Each row is a point. Each copy is the shape, with its points in the same order, stretched, turned, moved and blurred by noise. Say if it was mirrored as well.
In the rows, zero is written as 128.

Shape (6 x 2):
[[115 137]
 [167 104]
 [109  84]
 [145 140]
 [133  73]
 [118 176]]
Copy 1:
[[139 149]
 [114 100]
 [173 115]
 [114 132]
 [158  91]
 [119 171]]
Copy 1 is: mirrored
Copy 2 (6 x 2):
[[131 128]
 [ 96  75]
 [172  76]
 [101 114]
 [155  53]
 [101 165]]
Copy 2 is: mirrored
Copy 3 (6 x 2):
[[151 113]
 [ 77 158]
 [ 91  66]
 [128 149]
 [ 59  92]
 [189 143]]
Copy 3 is: mirrored
Copy 4 (6 x 2):
[[128 156]
 [109  78]
 [ 59 131]
 [146 113]
 [ 59 101]
 [175 165]]
Copy 4 is: only turned

Shape (6 x 3):
[[ 91  87 134]
 [ 91 184 105]
 [129  77  99]
 [184 144 149]
 [110 139 115]
 [127  95 126]]
Copy 1:
[[ 61 166 139]
 [152 167  80]
 [ 93 187 165]
 [172  83 153]
 [119 156 122]
 [ 87 151 153]]
Copy 1 is: mirrored
Copy 2 (6 x 3):
[[143 122 181]
 [136 220 147]
 [ 91 107 178]
 [ 97 146  63]
 [123 170 145]
 [117 115 146]]
Copy 2 is: only turned
Copy 3, 6 rows:
[[176 182 133]
 [119  78  92]
 [178 139 175]
 [ 66 103 175]
 [140 113 131]
 [147 150 161]]
Copy 3 is: mirrored

Shape:
[[140 170  98 175]
 [144 163 127 135]
 [125  80 104 154]
 [129 126  90 133]
 [145 141 110 125]
 [117 178 125 157]
 [155 179  94 155]
 [ 68 162  81 147]
 [117  23 110 126]
 [146 174 103 136]]
Copy 1, 10 rows:
[[ 93  80  95 141]
 [ 91 121 110 150]
 [174 114 137 113]
 [122 100 136 159]
 [108 117 123 164]
 [ 78  96 110 123]
 [ 80  86  96 170]
 [ 87  59 158 131]
 [217 143 170 111]
 [ 79 101 112 172]]
Copy 1 is: mirrored
Copy 2 (10 x 4):
[[ 98 180  83 152]
 [122 191 119 145]
 [131 123  88  80]
 [130 133 115 138]
 [141 160 114 145]
 [ 85 167 112 137]
 [117 183  86 184]
 [ 61  98 120 149]
 [163  85 111  28]
 [119 175 108 169]]
Copy 2 is: mirrored
Copy 3 (10 x 4):
[[ 90 166 123 190]
 [ 97 144 147 145]
 [189 141 125 151]
 [130 109 117 177]
 [127 116 152 159]
 [ 78 174 109 148]
 [ 89 156 138 200]
 [ 95 130  45 162]
 [236  96 125 111]
 [ 88 141 134 177]]
Copy 3 is: mirrored
Copy 4:
[[163 107 184 163]
 [127 131 164 137]
 [189 108 118 113]
 [180 157 138 143]
 [143 143 149 134]
 [131 105 175 165]
 [159 142 184 151]
 [186 123 136 220]
 [191 130  67 101]
 [151 150 176 148]]
Copy 4 is: only turned

Shape:
[[124 107 163 125 159  97]
 [115 111 107 159  98  96]
 [102  84  81  85 160 228]
 [148 139  91 164 158 167]
 [105  94 117 124 122 158]
 [142 141 170 176 131 124]
 [133 116 141  93 114 140]
 [129 169 123 140 127  98]
 [ 80  24 141  76 113 201]
 [103 160 169 136 130 118]
 [165 146 127 151 113 141]
 [ 43  82 133 117 125 206]]
Copy 1, 12 rows:
[[117 109  99 117 160 120]
 [152 138 121 159 122 153]
 [180 127 182  29 106 144]
 [160 104 213 114 118 147]
 [172 131 129 101 110 135]
 [117  89 147 160 134 104]
 [123 137 108 105 117 122]
 [116 140 163 156 154 119]
 [196 125  83  44  92 133]
 [121 132 138 153 156  83]
 [126 104 160 138  95 129]
 [215 143 139  79 131 111]]
Copy 1 is: mirrored
Copy 2:
[[128 122 121  85 159 136]
 [128 176 111 107 135 109]
 [ 73  73  55 132  73 153]
 [155 139 128 115  60 171]
 [ 86 127  97 112 111 135]
 [132 176 173  85 111 157]
 [ 99 114 134 120 128 105]
 [148 151 160 144 134 132]
 [  7  95  55  81 124 116]
 [113 151 160 137 153 137]
 [159 158 165 106  79 134]
 [ 19 123  71 140 115 159]]
Copy 2 is: mirrored

Shape, 11 rows:
[[109 170 174 189  97 173 101 125]
 [ 98  59  88 178  66 148 139  89]
 [131 108  60  90 199 111  83 146]
 [134 138 147 197 122 185 147 146]
 [125 134 157  86 120 161 163 113]
 [101 182 130 144 125 185 173 156]
 [127 131 105 130 116  71 131  60]
 [168 121 113 121 103 127 156 113]
 [ 90  95 137 156 119 109 158  92]
 [107  45 134 129 147 126 114 152]
 [102 169 131  66 164 100 125 205]]
Copy 1:
[[156 103 154 145  95 118 170 196]
 [151  58 138 212  66 112  79 146]
 [102 181 180 103 161 118  65 100]
 [128 114 147 174  95 124 172 151]
 [163  98 125 115  99 106 134 107]
 [118 158 120 125  99  65 162 148]
 [196  93 126 158 165 113  72 141]
 [165 118 111 156 124 135 122 116]
 [149  44 143 156 121  98 105 138]
 [ 92  54 163 123 109 141  99 115]
 [ 86 152 106  53 171 115 117 130]]
Copy 1 is: only turned
Copy 2 (11 x 8):
[[105 153  90 204 110 147 169  98]
 [124 114 102 121  77 182 190 169]
 [199 131 114  67 123 123  78  65]
 [129 174  54 179  87 123 171 120]
 [124 201  97 107  79 139  89 140]
 [ 86 162  60 149  68 108 117 107]
 [ 76 118 171  95 126 122 157 113]
 [143 144 137 102  79 102 152 145]
 [ 90 128 115  95 126 136 147 140]
 [200 141  96  90 147 160 109 156]
 [152 120 118 128 128  74  36 129]]
Copy 2 is: only turned
Copy 3, 11 rows:
[[110 102 135 102  94 176  96  60]
 [ 86 119  47 108 169 197 148 128]
 [175 160 106 189 141  86 148 201]
 [ 98 151 153 117 122 183 111  95]
 [126 158 118  74 134  87 135  94]
 [142 161 169 123 128 143 138  44]
 [120 147  23 116  84 120 139 124]
 [117 164  93  92 106 144 159 141]
 [ 76 151  63 117 140 124 134 105]
 [ 82 132 116 144 175 101 148 179]
 [162 129 169 165 107  42 184 112]]
Copy 3 is: mirrored
Copy 4 (11 x 8):
[[135 136 195 179  87 154 132 151]
 [ 83  74 101 175  91 103 133 190]
 [144 109  78 129 229 126 119  68]
 [122 118 150 171 115 171 173 116]
 [120 163  96 124 121 175 109 148]
 [ 98 187 150 160 128 172 153  99]
 [ 83  80 132 100 124 129  83 121]
 [111  96  84 106 114 159 123  86]
 [ 94 110 140 132 125 130 139 181]
 [163 105  91 138 161 117 167 174]
 [171 210 128  92 174 128 149  72]]
Copy 4 is: only turned

Shape, 15 rows:
[[107 131 166 120 114 121 154  69 159]
 [ 92 140 110  88 131 134 201 217 165]
 [137  98 173  97 110 124 130  92 155]
 [126  79  69 128 151 135  99 114 137]
 [154 156 134  92 125 125 126 124 124]
 [138  84  93 115 164 125 122 114  85]
 [142 140 173  91 117 181 122  93 139]
 [120 127 152 102 134 114 146 180 140]
 [119 103 118 156 139 125  96 139  92]
 [106 103 111 136 169 121 110 137 118]
 [119 132 124 102 136 158 157 159 124]
 [160 134 182 127 140 147 168 137 154]
 [133 137 176 100 166 147 121  93 179]
 [138 113  75 152 135 121 114 151 112]
 [113  82  99 147 151 124 107 172 130]]
Copy 1:
[[ 94  82 158 118  87 165 113  98 119]
 [140  46 138 107 211 201 183 153 154]
 [122  81 113 121  63 164  91 126 131]
 [117 135 101 132 152 182  81 139  61]
 [147 111 117  88 118 117 130 150 135]
 [170 147 133 141 130 169  96 139  73]
 [106 131 117  99  76 171 126 158 168]
 [145  66 123 127 144 139 150 155 141]
 [133 139 137 161 150 117  95 142 114]
 [122 122 137 154 149 151 121 146  77]
 [140 111 137 116 158 182 151 157 150]
 [129 100 108 128 112 153 173 117 167]
 [ 81 103 110 113  72 168 162 147 103]
 [143 134 111 133 190 124 102 129 104]
 [126 111 108 161 176 152 109 149  97]]
Copy 1 is: mirrored
Copy 2:
[[160 130 149 159 119 157  99 130 154]
 [ 74  67 163  95  97  95 119 115 120]
 [161 135 171 148 138 161 139 130 143]
 [159 112 132  87 138 140 163  97 197]
 [126 149 126 109 135 165 130 127 125]
 [149 133 101 108 133 137 183  88 162]
 [151 116 133 132 165 161 126 163 126]
 [113 125 166 112 129 110 128 110 119]
 [156 140 122 102 135  99 162 122 163]
 [150 122 130 106 141 106 141  86 168]
 [111  96 129 109 129 115 140 130 129]
 [ 96 129 151 158 154 125 131 147 140]
 [148 118 154 151 182 157  96 116 144]
 [122 135 127  77 119 114 159 115 180]
 [138 116 150  85 137  86 161  97 174]]
Copy 2 is: only turned
Copy 3, 15 rows:
[[145  96 155 138  99  74 164  91 155]
 [ 84  65 180 216 124 163 155 132 155]
 [124 125 161 124 127  86 157 107 120]
 [121 128 136  83 133 143  97 118 177]
 [124  88 114 128 139 109 171 126 118]
 [ 97 118 119 117 153 109 103 124 160]
 [104 126 121 118 106  97 206 125 131]
 [111 102 163 181 154 131 158 152 137]
 [121 131 131 121 143 122 114 169 165]
 [114 118 142 131 152 125 122 145 188]
 [ 81  97 139 160 122 133 165 140 153]
 [124 137 136 194 136 110 169 125 129]
 [124 128 142 139 135 100 193 101 167]
 [134 116 121 118 139 146  95 150 154]
 [115 136 155 134 153 155  99 159 177]]
Copy 3 is: only turned
Copy 4, 15 rows:
[[114 121 143  94 115  85 141 145 225]
 [ 84 139  89 137 249 149 120 167 180]
 [172 116 137 101 132  67 147 150 188]
 [141 138 128 132 149 122  85  94  96]
 [128 141 173 131 164 112 163 133 131]
 [165 172 127 114 136 103 135  62  95]
 [138  67 171 106 146  80 178 116 163]
 [130 142  99 141 182 100 146 166 144]
 [151 139  90 152 108 108 129 105  95]
 [119 145  99 142 134  98 123 104 110]
 [118 116 123 122 192 127 155 117 146]
 [118 117 115  77 143  95 163 164 150]
 [ 87 101 162  99 146  46 150 139 162]
 [126 156 101 145 142 155 106 120  83]
 [141 138  63 152 151 116  94 134  88]]
Copy 4 is: mirrored

Shape, 17 rows:
[[164 124 120 163  64  76 110 117 136  93 137]
 [100  80 178  40 129  60 132 131  78 128 103]
 [158 182 118 146 120 117  98 153 140  77 103]
 [165  91 136 172 108 142 161 131 104  53  83]
 [122 165 123 103 128  68 160 145 143 149  90]
 [132 163  94  83  89 108 151 127 127 211  75]
 [ 15 119 123 153 161 104 142 106 113 136 106]
 [106 171 137 101 111 134  95 136 149  99 148]
 [ 92 140 107 122 116  93 140  37 156 155 154]
 [147 115 137 103 174 131 183 179  91 137  93]
 [105 132 127  84 133 108  74 129 141 137  52]
 [137 120 101 127 167 154  76 136 150 152  95]
 [107 125 174 184 109 138 152 138 147 125 105]
 [ 76 118 164 180 131 189  98 131 130 135 176]
 [111 150 161 112 130  66 146  90  75 136 102]
 [129  98 162  70 107  73 104  96 113 123 161]
 [144  77 211  81 118 114  97 115 112 126 107]]
Copy 1, 17 rows:
[[173 115 124  21 108 115 132 107 140  60  92]
 [ 94 168 112 189 100 104  66  57 109  89  45]
 [176 109  84  74 138 186 190 130 117  99  87]
 [115  91 152  72 136 133 185 104  89  27  89]
 [189 110 105 165 158 101 137 104 111  98 113]
 [208 126 143 197 142 140 113  75 148 124 167]
 [108  64 110 127 161 116  67 101  66 143 153]
 [130 119  80 101 146 164 145  93 151 156  94]
 [141 115 101  83 146  69  78  68 120 141 206]
 [108 119 128 207 128 114 171 133 105  88  97]
 [178 164 114 149 141 194  98  73  81 146 100]
 [149 166 123 117 123 180 123 129  84 181 146]
 [118  79 127 104 192 127 131 141 130  79 119]
 [ 51  92 109  78 147 161  99 158 158 166 146]
 [122 116  75 144 119 113  90  96 126  59 131]
 [ 97 178 102 107  89  92  76  75 149 108  84]
 [ 79 199 119 138 121 141  82  92 139  86  67]]
Copy 1 is: only turned
Copy 2 (17 x 11):
[[149 148 143 165  90 152 181 184 127 171  80]
 [ 53  44 139 110 134 154 112 155 124 187 144]
 [176 149 146 114 134 120 153 192 110 134  83]
 [146 142 171 160 140 180 134 240 147 123 134]
 [127 111  59 102 129 127 137 164 104 130 118]
 [ 99 148  53 111 152 163 187 127  90 108 104]
 [150  81  79  99  72 153  67  68  99 103 172]
 [131 152 138 114 118 108 127 142  99 164 103]
 [124 129  84 126  59  98 152  82 141 139 146]
 [141 110 100 107 193 170 106 177 146 140 156]
 [ 95 109 130  83 120 151 137 132 114 104  78]
 [157 152 124  93 138 164 134  96 168 112  77]
 [124 153  93 180 135 154  96 169 111 106 112]
 [154 168 130 169 128 156  80  73 127 145 112]
 [112  59 118 135 133 110 140 143 106 141 153]
 [ 80  90 151 138 107 122 146 135 148 210 117]
 [ 42  98 171 166 155 144 123 170 155 166  94]]
Copy 2 is: only turned
Copy 3, 17 rows:
[[108 178 132  89 132 109  88 148 173  96 166]
 [115 151 118  51 234 170  97  67  94 185 161]
 [152 137 182 132 123 128 115 181 171  92 117]
 [134 149 131 118 181  54 108 110 166 130 116]
 [146 195 126 102 157 161 117 153 107 158 138]
 [110 191  82  96 142 168  95 183  96 187 109]
 [110 150 126 165 191 163 127  54  91  87 100]
 [125 123 161 127 113 187 116 121 166 100  99]
 [100 163  89  75  83 182 110  81  81  95  94]
 [150 128 125 129 183 109 131 123 101 197 129]
 [145 137 136 123 195 174  56 131 115 123 115]
 [146  87 132 169 138 135  58 135 109 107 114]
 [147 130  75 168 190 125 116  98 160 103 120]
 [110  50  95 206 141 154 119  67 161  61  98]
 [127 147 107  63 178 160 146 119  83 129 118]
 [106 130 112  46 149 175  91  80 115 136 158]
 [144  83  71  80 217 156  70  74 124 145 146]]
Copy 3 is: mirrored

Shape (17 x 11):
[[ 95 100 124 103 163 133 101  91 109 170 144]
 [125 138 124 156  58 149 131 143 134 123  52]
 [164  61 167  88  71 118 158 213 159  73  87]
 [144 144 127 133 155 157 146 128 102 164 144]
 [133 146 159 137 110 138 129  88 116 138 165]
 [ 86 135 108 131 148  82 137 114 135 145 148]
 [123 105 195 100  94  94 100 190 193 128 105]
 [ 79 133 121 121 154 151 122 141 110 140 130]
 [126 102 165 122 142 133 118 183 231  72 108]
 [167  94 156 112  87 121 122 217 206 128  84]
 [157  96 160  86 105 141  92 179 197  95  92]
 [ 99 109 119 121  50 175 117 137 165 148  94]
 [ 79 109 136 153 142 149 131 132 105 152 208]
 [ 97 136 119  96 123 150 178  89 136 155 152]
 [147  66 119 174  57 154 141 123 187 159  43]
 [112 153 102 112 139 135 138 141 133 174 183]
 [124 125  79 126 122 125 103 110 123 126 174]]
Copy 1:
[[126 120 174 110 143 106  83 113 138 132 137]
 [167 188  88 221 168 129 140 137 107  85 145]
 [187 173  14 162 157 107 176 140 111  44  25]
 [ 85 139 146 129 172 138 132  83 132 124 154]
 [125 172 158 138 122 143 124 133 119 115 144]
 [106  93 155 139 102 133  96 139  90 157 128]
 [146 182  70 153 145  87 124 172 114 116  19]
 [100 119 126 155 142  96 101  85  95 105 158]
 [ 94 126  54 157 135  90 140 147 154  92  60]
 [139 171  40 176 172 117 131 133 140  94  23]
 [147 184  50 151 181  96 132 153 174  83  50]
 [172 171 113 195 141 140  85 136 131  66 138]
 [ 99 126 150 129  85 117  99  74  95 120 143]
 [121 122 182 130 133 163  89 139 115  79 151]
 [181 171 127 245 176 139 125 131 159  61  93]
 [ 82 123 144 107 120 156  75 107 115 141 150]
 [135 115 130 125  97 154  92 110 148 146 151]]
Copy 1 is: mirrored
Copy 2, 17 rows:
[[152 165  96 106 146 167 148 120  74 136 152]
 [100 100 188 112 131 112 174  93 170 109 115]
 [ 49  21 158  38  48 153 108 118 136  80  86]
 [178 136 123 125 109 167 154 132 114 140 122]
 [165 101 124 120 149 147 169 124 110 142 100]
 [125 115 101 140 142 146 134 151  70 111 155]
 [ 98  38 160  68  79 142 112  95  73 104 122]
 [148 127  92 125 125 150 138 128 104 135 180]
 [ 54  52 140 123 113 101  72 121  94 157 134]
 [ 81  60 182  80  59 155 103  87 106  93 105]
 [ 78  69 172  76 104 151 100  96 115 132 118]
 [ 96 106 138 125 126 151 170  68 127 125 141]
 [177 137  43 138 127 149 143 108  81 122 144]
 [113  97  89 148 117 170 171 150  81 151 148]
 [ 49 142 193 118 119 105 171  64 143 103  77]
 [171 119  89 152 113 196 142 126  69 122 162]
 [152 146  94 145 170 181 137 109 108 117 133]]
Copy 2 is: mirrored

Shape, 15 rows:
[[153 118 126 130 151  94 113 164 165 150 167 145]
 [ 99 135  78 157 152 114 156 115 112 167 155 142]
 [104  76  83 131  95 137  85 148 162 172 115  61]
 [178 106  84 110 152 118 125 124 123 107  96 156]
 [186  86 179 140 102 149 153  74  93 163 147 143]
 [139 104 123  80 129 168  99 111  89 125 110 112]
 [149  91 158  96  65  74  98 158  95 102 168  79]
 [ 96 160 163 129 139 125 129 120  93  87  89  85]
 [157  99 137 150  65 150 121 152 169 145  93 136]
 [168 130 163 105 126 172 171 121 177 101 103  93]
 [ 93 153 163  77 138 165 118 158 103 122 114 111]
 [110 113 152 122 138 151 137  96 155 123 148 145]
 [186  84 143  61 139  95 148  71 181 177 121  78]
 [183  80 113 160 114 135 108 145 131 106  94 105]
 [140 170 114 104 145  93  96  95 109  96 152  85]]
Copy 1 (15 x 12):
[[104  90 113 103 114 122 113 130 179 150  58 126]
 [153  69 134  90 104 155 108  99  79 139 101 101]
 [135 155 152  42 154  92 108 148 131  76 115  74]
 [119 123 147 103 134 151 181 149 116 131  86 139]
 [173 123 150 157 166 163  84 129 172 106 100 140]
 [109 129 142  93 193 157 148 170 102 120 153 110]
 [154 129 169 101 169 105 123 155 222 173 147 108]
 [144 154 112 116 158 130 169 135  71 186 178  87]
 [132 182 162 139 108  89 112 154 155  72  95  97]
 [142 149 107 164 159  70 143 153 131 103 118 146]
 [ 87 126 112 123 166 112 123 168  65 171 168  80]
 [114 116 122 130 146 126 108  95 126 120 126 135]
 [167 138 120  69 181 106  79 163 172  87  91 214]
 [148 162 150 110 151 119 180 150 153 112  82  98]
 [137  99  93  89 143 167 169 143 148 168 172 140]]
Copy 1 is: mirrored
Copy 2, 15 rows:
[[168 177 129 172 149 116 145  73 135 169 150 108]
 [149 106 178 177 142 153 106 127 111 172 125 156]
 [124 127 108 152 110 169 128 149 198 222 130  95]
 [104 146 103 139 125 173 121  79 171 114  95 167]
 [ 32 131 143 138 104 125 165 140 113 122 194 105]
 [ 91 133 112 114  75 197 126 138 144 126 118 116]
 [ 95 188  81  88 111 111 179 164 138 156 156 163]
 [149  74 111  71  99 142 146 139 124  92 105 134]
 [100 137  88 170 115 125 144 120 200 105 168  76]
 [123  94  76 132 156 176 197  91 159  94 151  73]
 [157 133 127 110  73 188 149 147 128 101 123  87]
 [114 120 155 133 165 158 154 131 138 119 138  83]
 [ 65 151 113 169 151 163 249  88 117 206  92  79]
 [102 119  74 114 115 136 134  90 216 141 151 130]
 [137 129  81  88 160 146 114 108  84 142  83 144]]
Copy 2 is: only turned
Copy 3 (15 x 12):
[[ 98 107  99 113 161 128 172 123 169 127 120 139]
 [137 102 112 163 116 167 125  99 110 170 124 111]
 [131 125 201 191 163 177 108 107 170 140 128  60]
 [106 126 135  73 113 154 170 123 130 126 146 135]
 [211 153 139 133  67 133 213 153 133 109  88 162]
 [143 125 164 147  71 130 149 150 123  99 165 132]
 [142 144 161 127 100  64 112 134 221  96 114 108]
 [137 174 144 140 122  77  85 133 100  75 141 137]
 [ 91 178 164 144 139 169 171 154 151 139  97 119]
 [134 181 123 112 145 141 160 172 117  57  85 105]
 [ 87 121 134 176  78  84 132 172 105  91 152 132]
 [128 149 111 152 111 174 168 100 129  90 110 160]
 [203  93 184 135 144 150 149 119 124  68  56 109]
 [132 178 154  85 154 129 157 141 165 115 135 110]
 [155 108 137 114 134 105  55 122 157  92 148 136]]
Copy 3 is: mirrored

Shape:
[[143  92 167  89 163 159 151 128 171  66 112  88]
 [114 133 131 118  82 181  98  95 151 115  88  82]
 [127 164 160 163 135 158 185 114  91  90 150 139]
 [ 99 105  72 166 156 145 125 153 183 172 122  52]
 [152 159 106 113 128 120 178  62  79 113 111  78]
 [161 124 106 133 145  92 162 136 119 105 179  60]
 [113  83 150 112 168 157 111  92 171  92 133  73]
 [138 166 151 174 159 117 134 126  71 173 107 112]
 [151 176  78 150 138 145  96 100  83 148 114  57]
 [160 164  95 132 153 103 106 139 106 130 127 152]
 [ 93  84 169 176 104  99 129 133  99  77 144 150]
 [138 152 121  81  87  93 116 101 130 156 153  89]
 [169 154 133 152  95 177 122 164 177 110  77 127]
 [126  86  82  93 100 140 158 155  79  92 162  95]
 [189  75 117 122 115 120 140 129 179 112 159 141]
 [171  84 115 145  75 172 146 157 146 148 159 122]]
Copy 1:
[[143  83 128 176 132 126 176 166 116 194 171 127]
 [177 137 178 100 145 189 128 128  96 162 155 178]
 [143 118 125 218 202 191 160 123 129  89 105 168]
 [121 155 138  90  46 129 197 101 198 154  91 144]
 [210  94 114 171 186 127 173 126  94 141  79 235]
 [184 115 108 195 126  70 177 103 152 137 108 130]
 [167  86 150 140  83 134 179 150 116 152 176 141]
 [142  98 100 148 114 169 130 137 113 111  19 195]
 [211 152 107 124 105 152 129 107 132 148  81 220]
 [140 132  76 113 143 130 117 128 141 120 109 183]
 [114 114 124 156 136 180 161  87  55  63 147  99]
 [189  98 183 120 163  79  94 125 126 133 119 188]
 [132 172 129 113 171 195 129 146 145 176 118 121]
 [129 161 139 179 137  92 149  82  96 161 190 159]
 [139 156 143 123 145  78 175 177 114 124 163 101]
 [120 209 182 135 139 117 144 154 114 135 147 111]]
Copy 1 is: only turned
Copy 2 (16 x 12):
[[125 152 173 159 219 122 171 175 131 100 151 152]
 [110  91 102  86 168 113 227 155 164 140 123 143]
 [136 189 120 164 118 188 151 165  70 169 170 163]
 [108 122 177  49  99  77  97 145 153 102 150 160]
 [ 79 177 113 112 151 106 203 165  35 159 184 108]
 [ 82 187 182 127 143 121 104 128  74 124 203  97]
 [ 88 118 168 138 196 130 152 179 139 114 111 174]
 [142 147 150 106  73 144 135 149  57 161 113 115]
 [ 83 160 130  53 115 111 183 108  91 136 126  95]
 [113 156 131 148 110 129 114  99 114  71 118 101]
 [120  92 120 158 131 232 106 198  95 114 149 173]
 [ 79 125 118 137 146  68 158 128 139 147 149  73]
 [173 111 146 114 117 119 191  98 159  90 149 139]
 [ 98 167  81  96 217 141 133 163 105 123 209 115]
 [126  88 161 168 156 113  92 102 108  87 164 148]
 [158  85 128 102 138 120 112 105 120 155 180 152]]
Copy 2 is: mirrored

Shape (15 x 12):
[[146 119  97 126 118 130 152 127 146 119 120 148]
 [121 123 120 117 118 123 111 146 199 121 126 116]
 [ 97 102  97 113 105 127 164 137 150 131 145 113]
 [121 113 146 122 115 123 158 145 118 121 116 110]
 [107 125 141 106 152 116 146 144 125 124 156 125]
 [115 233 126 153 206 118 161 114 187 129 126 118]
 [112 143 135  95 126 137 145 108 124 124 118 132]
 [134 110 147 126 103 141 159 106 124  90 160 118]
 [131 109 127 109 116 158 137 122 111 135 139  99]
 [112 159 136 112 107 133 141 149 145 135 120 122]
 [116 156  87 129 132 120 142 125 112  99 137 117]
 [113 121 147 148 114 160 127 122 110 135 114 141]
 [137 116 134 126 114 117 145 100 117 122 116 111]
 [134 114 112 102 112 144 156 159 120 122 126 120]
 [136 126 120 120 104 112 147 136 131 142 157 126]]
Copy 1:
[[146 102 116 149 107  90 124 136 156 123 131 139]
 [157 119  82 186 133 140 115 115 149 156 102 131]
 [124  93 137 156 144  86 136 125 143 133  92 131]
 [ 99 132 120 124 131 101 144 143 134 141 111 133]
 [107 127 118 122 133 131 127 100 117 145 142 139]
 [150 159  73 134  51 144 139   7 130  61 157 111]
 [107 103 108 110 109 120 132 120 146 118 125 114]
 [101 138 134 106 162 119 172 126 169 129 139 138]
 [109 119 171  97 148 123 159 146 134 141 121 108]
 [118 139 117 138 112 126 114 121 150 127  83 130]
 [122 121 137 134 123  88 118 109 129  92 134 100]
 [111 116 139 122 136 150 146 164 137 115 128 125]
 [126 120 114  96 137  99 159 139 127 128 121 109]
 [101 119 152 138 122 105 131 151 145 144 117 135]
 [142 138 155 116 142  98 120 121 126 138 101 152]]
Copy 1 is: only turned
Copy 2 (15 x 12):
[[109 143 127  88 100 123 138 105  99 114 120 138]
 [122 144 144  72 161 134 132 115 108 107 105 123]
 [126 174 117  91 136 133 110  96 104 136 109 140]
 [131 160 127 112 125 144 122 133 130 129 137 155]
 [121 131 135 101 126 168 112 128 128 154 135 138]
 [ 95 144 219 103 105 151 173 113 128 176 158 112]
 [144 138 136 122 126 144 137 127 100 140 146 135]
 [148 147 132 111 114 106 103 143 113 140 126 136]
 [141 165 115 125 130 132 123 140 117 136 116 121]
 [155 154 152 111 133 153 140 112 125 124 123 146]
 [ 98 161 152 135 101 131 119 112 106 132 117 134]
 [149 125 118 128 131 120 147 134 116 140 112 169]
 [126 156 117 120 126 113 126 130 122 124 149 131]
 [128 163 122 100 105 154 121 122 111 117 111 141]
 [136 152 121  98 123 137 118 107 137 125 122 125]]
Copy 2 is: only turned
